Each row is a point. Before rounding, the points of a table are all equally far from one centre. They may lie mostly on one side of it. Where is the centre, to within rounding?

Points (9 x 3)
[[-41 -44 -33]
 [-81  -4  35]
 [-42 -54  35]
 [-63  11 -26]
 [-21 -42 -23]
 [-13 -47  -2]
 [ -9 -12  24]
 [-60 -64   3]
 [-34 -62  -6]]
Centre: [-50 -20   5]

Points (15 x 9)
[[-41  -2  37  26 -33 -81 -20  16 -23]
 [ 30  53  47  62 -22 -69 -42 -26 -35]
 [ -4   4  25   4 -44 -67 -75 -25   8]
 [ -8 -13  31  79 -56 -28 -15 -12 -38]
 [ -4  15  74  37 -21 -42 -40 -38 -52]
 [  0 -22  52  -2 -37 -20 -47 -47   4]
 [ -4  -9  80  53   7 -55  -6 -27 -42]
 [  6  19  18  18   9 -67 -10 -73 -65]
 [  7 -13  15  24 -51 -32 -42 -47 -66]
 [  0  18  -1  26 -41 -70 -44 -24 -73]
 [-37  16   3  74 -20 -53 -34 -51 -38]
 [-17   9  49  49 -20 -68 -71 -26 -29]
 [-26   6  20  37   5 -10 -46 -56 -53]
 [-11   5  19  73   7 -54 -67 -49 -31]
 [-26  21  60  25 -17 -19   8 -20 -57]]
Centre: [ 12   7  13  28  -9 -43 -14 -19 -12]

Points (25 x 18)
[[ -27  -18   34   13   40   50   65 -112  -83   15   11   16   23  -17
     2   -1   -7  -29]
 [ -19   16    5  -24   62   20   63  -64  -41  -11  -11   -4   66  -60
   -70   44  -23  -13]
 [ -46  -34   -8   10   15   26   97  -85  -30  -28   -7   26   42    3
    -3   17  -20  -73]
 [ -36    4   66  -32   28   53   88  -73  -45   38   -4  -27   35  -39
   -14   11  -31  -25]
 [ -58    8   84   62   -4   43   25  -69  -29   17   -2  -21   26   -6
   -20  -14  -23  -62]
 [ -59  -12  -10  -27   77  -20   67  -52  -77  -24    7   -1  -21  -33
   -11  -11  -27  -52]
 [   9   51    4   -6  -42   -5   17  -34  -37   29   30   40   48    4
   -27  -26  -41   -3]
 [   3   11   23   -9   38   36   88  -88  -53  -31   15   24   54   10
   -16    1  -12  -12]
 [ -42    5  -12    6   26   43   52  -21  -83  -47   18    8   40  -57
   -95    7   -8  -25]
 [ -44    8  -14  -60  -52   61   54  -67  -10  -48   -5    3   22  -12
   -59   13   -7  -42]
 [ -21   14   -4   11  -29   12    7  -73    5   19  -40  -35   54   -9
   -77  -23  -12  -56]
 [ -10  -22   54   11   35   64   79  -21  -65    9   -7    2   55  -47
   -37  -24   27  -13]
 [ -44   20   57   24   40   23   18  -82  -70   31    7   -6   66   12
   -28   -4   -7  -62]
 [  -8   40   24   -8   22   -9   72  -28  -31   30  -11  -43   -3  -51
   -29  -11   20  -29]
 [ -84   33   60   13   40   23   72  -85  -14   46   15   -6   24   -2
   -26    2  -13  -31]
 [ -35  -16   40  -46  -42   -1   87  -82  -23    5  -20    7   34   -3
   -34   13   -6  -40]
 [ -38    7   -6   29   -4   31   69 -115  -57   -5   -1   -3   25   25
    -7    5    5   10]
 [ -76  -11   27   50  -18   58   72  -57  -17   -3  -11    4   72  -19
   -57   -5   -3  -50]
 [ -20  -20   10   47   40   45   53  -64  -77  -24  -30   21   62  -23
   -54   -3   28  -22]
 [ -32   29  -18   -8   30   32   78  -79  -60   35   38   17   60    6
   -21   29  -35  -25]
 [ -39   16   23  -32   60   39   80   -4  -48   19   66   -7   -2   12
   -61   22  -11  -36]
 [  14    0    3   21   36   71   77  -31  -81   -8    0   15   23   27
     0  -25  -44   15]
 [  -8   63    7   44   26   31   33  -36  -23   64    7   15   42   38
   -11   -6  -24   -1]
 [ -85   -4  -31   18  -11   13   35  -61  -89   15   -2    9  -41  -44
   -58  -27  -19   -8]
 [ -50   35  -17   16  -31   20   64  -65  -17  -51   34   24  -21  -38
    -8   -2  -54   -9]]
Centre: [-44 -17   7  -8  19  32   9 -25 -19   0  -3  10  13 -10 -21   3 -21 -13]
